Rows are points. The last column is the point's height on a tilted bowl or saddle (a function of degree 2), plus a little noise. Count its main directions that bend up, bend down and stay straight.

Points (11 x 3):
[[-30  53  40]
 [-15   0 -30]
 [ 37  28 -53]
 [ 35  56 -26]
 [-40 -88 -59]
 [ 62  54 -57]
 [ 30  14 -57]
 [-50 -36 -25]
 [-42 -16 -18]
 [ -7  17 -22]
 [-71  20  46]]
Directions: 1 up, 0 down, 1 straight

Points (17 x 4):
[[ -70   -5    1   33]
 [  27  -49   -2   19]
 [ -47  -27  -38   47]
 [   8  -12   22  -27]
 [ -49   -8  -72   57]
 [  -2    5   61  -56]
 [  58   16   56   -5]
 [ -25  -20  -61   36]
 [ -35   36  -61    7]
 [ -24  -84   59 -110]
 [  -9   13   27  -21]
 [  70   38   -4  -10]
 [   6  -55  -64   69]
 [ -93   -4   34   22]
 [  73   57   37   20]
 [ -21   20  -10    3]
 [  43  -18   14    1]]
Directions: 2 up, 1 down, 0 straight

Points (26 x 5):
[[  15   -6  -50  -36   26]
 [ -34  -48    3   65  -23]
 [   6  -29    0    8  -12]
 [  98   16    6   -4  104]
 [  38   10   13   57   23]
 [ -53  -61   40  -34   13]
 [ -34   -8  -21   26  -28]
 [ -68    3   53   90    0]
 [  58   17   12   41   46]
 [  -3   76   -7  -51   78]
 [ -12  -31   50  -32   14]
 [ -15   66  -21  -43   57]
 [ -26  -11  -32    5  -20]
 [  76   24   31   21   75]
 [ -68   -1  -68   21   -5]
 [ -45  -35   21   37  -29]
 [ -39  -39   20  -46    9]
 [-107   55  -87   -4   77]
 [ -42 -102   31   11    8]
 [ -32  -16   20   55  -27]
 [  14  -21  -61   43   10]
 [ -81   17    2  -67   60]
 [  18   36   15  -55   56]
 [  21   10  -42   32   10]
 [ -14  -44   59   28   -3]
 [ -18    6  -24   49  -20]]
Directions: 4 up, 0 down, 0 straight

Points (46 x 7):
[[  50  -16   19   -1   38  -21   10]
 [ -47   -3   -6    3   15   38   13]
 [ -26  -49   54   13   48   37  -25]
 [ -44   14   27 -121   18   33   45]
 [  55  -32  -29   62   70   28   28]
 [  82   41    2    8  -57   13   55]
 [   9   58   96   -3    8  -52  -45]
 [  21   25   44  -43   -8   16   42]
 [   3   30   43   58   -6  -40    0]
 [  28   -4  -15   -3   68  -46    2]
 [ -24   12   -4  -21  -17   39    8]
 [  16   27    7  -14  -39  -37   50]
 [   8   20   40   61  -11   75   63]
 [ -26  -46   14    2  -54    7   24]
 [ -29  -71   40   63  -20   17   44]
 [   0  -14  -19    8  -14  -11   29]
 [  33   81    5  -25   40   13   -4]
 [  -2   -5  -68  -21   13   56   -9]
 [   1  -61  -27   25   68   -3   51]
 [ -29  -10  -27   17    2  -48   52]
 [  46   -2  -17   56  -33   28   20]
 [ -23  -23   11   24   10   32   14]
 [   6   21  -56   20   64  -39    7]
 [  40    5  -32   48  -41   33   -1]
 [   0   20  -66   51  -34   30  -26]
 [  13  -26  -44  -22   40   -7   37]
 [  -3    4  -71   14   21  -30   38]
 [   5   34    9   59  -14   46   23]
 [  46   51   18   -2  -14  -12   30]
 [ -31  -32   23   42   24   39   23]
 [  -3   50    5   53   50   15  -25]
 [   1  -18  -41  -21    4   14   18]
 [ -13  -22   -2   34  -28   -5   38]
 [  63  -31    8   28   78  -33   -7]
 [ -29  -16   66    7    4  -30  -36]
 [   8   38  -66    6  -37  -12  -14]
 [   9   -1    1    4   52  -31   -8]
 [ -38   41    9  -26  -27   21   10]
 [ -17    4   35  -12    2  -33   -5]
 [ -49  -28   87  -12    3   -8  -73]
 [ -37   42   14   34   40   19  -14]
 [   7   20    9  -30  -43   -9   41]
 [  38   32  -12   32  -53   -9   30]
 [   8    3  -13   75  -88  -50  121]
 [  43   25   44   20   55  -40  -50]
 [ -34   12  -21   -6  -37  -14   22]]
Directions: 3 up, 2 down, 1 straight

Points (66 x 9):
[[  -6  -36  -61  -11    4   -6    6  -22  -43]
 [  30    0   -6  -13   10  -44  -38   77   43]
 [ -38   27  -25  -40  -89   34  -31    4   73]
 [ -22   66  -12  -44  -12   10  -18  -38   33]
 [  57  -23   62   30   50   -8   40   10   46]
 [ -57   40  -29  -31  -10   43   31  -29    2]
 [ -16   62   -8   26   -1  -31   29  -13   35]
 [ -49   39   39   46  -22  -19  -38   27   36]
 [  -1  -72   11   -4  -32   -8  -55   32  -27]
 [  15   35   21   -1   20    5   30   -1   20]
 [ -30   56  -30  -14  -29   51   16   19   35]
 [ -68   -3   79  -11   -3  -34   41  -12   79]
 [  20  -55   -7   39  -10  -45  -37  -28  -53]
 [ -28   20   28    4  -64  -15    6  -19   30]
 [ -46  -12   28   50   31    2  -18  -72  -10]
 [ -45   35   52    3  -15  -27   13   29   56]
 [  57   -8   14   37  -51   43  -26   29   -9]
 [ -12   14   13   21   -7  -10   51  -15    5]
 [  34   17  -18  -19 -108  -17   15   24   83]
 [ -35    4   19   48   -2    4   46   40   40]
 [ -19    8   42   58   42   -3  -45   82   41]
 [  31   23  -27  -76   12  -38   44   25   66]
 [  -7   31    4  -22   -8   16   11   79   49]
 [  -4  -51   -7   -9    9   59   42  -32  -55]
 [   5  -15   -3   37   49  -11  -49   86   30]
 [ -24    9   55  -17   73   50    7   37   47]
 [ -23   -8  -26   56    7  -58  -16   -5  -11]
 [ -66  -94   34  -21   17    5  -39    7   29]
 [  47  -25  -18   32   27    4  -37  -76  -44]
 [ -68   -2   20   -2  -62   48    5  -14   19]
 [   0   52   -6  -16   65  -16  -41   -3   46]
 [ -51    0    4  -31  -34  -11   13 -110   -2]
 [  27    3  -16  -42   45  -41   -2  -34   27]
 [ -23  -76 -109  -30  -13  -10   15    3  -54]
 [   6    6   41  -14   66    0  -12  -18   37]
 [  41  -12  -16    3  -11   12   27  -30  -29]
 [  18   20   23   91   31  -31   31   14   74]
 [  61   49   -7  -31    3    4   74   47   98]
 [  -5  -31   36  -59   15   19   -3   73   36]
 [  -4  -24   -4   12  -26   49  -14   34  -28]
 [  35   17   24    7    3  -25   51  -12   15]
 [ -19   32   22   55   20    5  -19  -29   -6]
 [ -10  -31    4   -5  -67   16  -11  -26  -25]
 [  11   13  -27  -25  -24  -44   -4  -29    2]
 [  25   10  -26   -9   16   32  -30  -40  -15]
 [ -22   22  -37   27  -26   14   -1  -15  -15]
 [ -27   24   31   31   68    9   17   -1   39]
 [ -63  -14   -9   16    8    5    3  -32  -24]
 [  10  -77  -10   -9  121   40  -21  -27   80]
 [   0   14   60   65   23  -12   55  -21   51]
 [   2  -42   -9   -2    4  -41   -4   20  -15]
 [  31  -49  -76   50  -34  -21  -16   -7  -55]
 [  -9   27   -2    7   -4   54   14  -88  -45]
 [ -11  -42   -8   28  -27  -49  -37   42  -19]
 [ -23   36  -36  -58   32   39  -25   14   42]
 [ -62    7   27  -16  -13 -101  -21  -11   56]
 [  29  -30    2  -30   39   63  -27   -3    9]
 [  17   11  -15    9  -15  -46  -55  -23  -12]
 [  24   25   -2  -35    9   32   23   17   27]
 [  -4   24   89  -33  -12   -3   34    6   45]
 [   9   49    6  -15   75    9   16   36   70]
 [   0    7  -29  -23  -18    1   50  -39  -16]
 [ -12    2   21   22  -40  -39   -7   15   13]
 [  13   46  -64   39    6  -25   10   37   63]
 [ -28   43  -45   36   50   16  -40    7    4]
 [  34   -3   -3   -2    7  -27  -38   59   26]]
Directions: 3 up, 0 down, 5 straight

Points (63 x 9):
[[ -7 -13  -6  12 -10  32  15  18 -21]
 [-63 -67  61  31 -25 -22  15   7   3]
 [-23  44  50  22 -25  14 -14  32 -40]
 [  0  25  31  18  41 -56   5   8  43]
 [ -4  37 -32 -23 -10  -5  -2 -53  31]
 [ 15   1  25 -59   7   7  17 -17  17]
 [ 51 -72 -18 -12  41  26  42  57  29]
 [ 25  -1   7   7 -32 -20   1  11   5]
 [  9 -95   3 -10  48  38  15  22   5]
 [-13 -27 -38 -79  37  22  76  32  71]
 [-65   6 -33   6 -41  34  47  29  37]
 [ 40   5 -16 -21 -69  57  13  43  10]
 [-50 -75   2  17 -12 -14   5  -8  24]
 [ -6 -34  -1  -5  50  -6  11  22  15]
 [-36 -45   1  -2  -2  37  40  10  -5]
 [ 21 -38   2 -44   7   9  33  -3   3]
 [  7   5  62  12  23  -8  -2 -33  28]
 [-19 -28 -36  69  -4 -29  -1 -12  45]
 [ 24  32  47 -33 -10  23  -6  -1  -2]
 [-11  41 -40  13 -13 -23 -26 -33  71]
 [-29 -13 -15  36 -26  19  41 -58  44]
 [ 49  48 -10 -14 -46   0   8   9   8]
 [  5 -40  47 -19 -24  21   7  12  -8]
 [-30   1  -3  13   7  14  26 -36  24]
 [-46 -94 -12   8 -26 -53  -7 -14  73]
 [ -8  -5   6 -17  41   5  -1  11  17]
 [ 15  -7  26  20 -17  21 -10  13 -21]
 [ 20 -13  16  27   8  60  36  33 -31]
 [-47 -37  41 -27 -19  -5  46 -20  39]
 [ 19 -33  30  18 -40  71  71  -3  13]
 [-28  37  25  69  23  46 -45  54  34]
 [-83   6   9  43  13  -1   3  45  22]
 [ 20 -33 -27   1  47  26  21 -78  31]
 [ 10  34  35  36   8  33  -3  12 -18]
 [ 27 -41  35  10 -76  25 -69  -5  94]
 [-36 -58  21   9 -43 -62  32  72  49]
 [-21 -30  79  34 -17  43  -5 -43  29]
 [ 10  18  20 -38  -2 -22  10   2  11]
 [ 29  -3  -6 -78   6 -43  70  13  76]
 [ 48  36 -14  12   0  41 -15  25  19]
 [  4  18   5  21  -4   8  -6 -26  15]
 [  3  21  15 -23 -65   8 -25 -28  35]
 [ 52  -5 -30  14  31 -24  42 -85  91]
 [ 63 -54  -7  23 -25  45  18 -28  10]
 [-21  25  52 -24   4 -12  16 -17  16]
 [-28 -30  36  26 -16  -9  28 -73  68]
 [-24   8 -60 -14   4 -33  39  16  55]
 [  3  -6  10 -34  32  11 -62 -27  62]
 [ -1  16 121 -53  11  28  -1 -46  98]
 [ -8 -16   8 -32 -22  19 -11  15  -4]
 [ -9  56 -17 -74  -9   9 -25  61  45]
 [  6 -45  18 -25 -15  -8  30  26   0]
 [-22   2   0  49 -25 -11 -61  18  64]
 [-31  -1 -48  24 -26  48   5  55  36]
 [ 18  10  16  20  19  33 -26  30   3]
 [-35   4  13 -36  83 -38   3  23 117]
 [  0 -38  -3 -17  -3 -25  27  60  15]
 [-11   9 -18   8  53  20  23  32  30]
 [-33  84  12  -3 -24  -6 -14  42  14]
 [-14   5  -2  11 -16 -25  29  24  -2]
 [-13  -2 -51  10  53  94  19 -37  69]
 [-30 -29 -20  11   8  50  56  -8  10]
 [  9 -25 -24  50 -14 -12  55  30   3]]
Directions: 6 up, 1 down, 1 straight
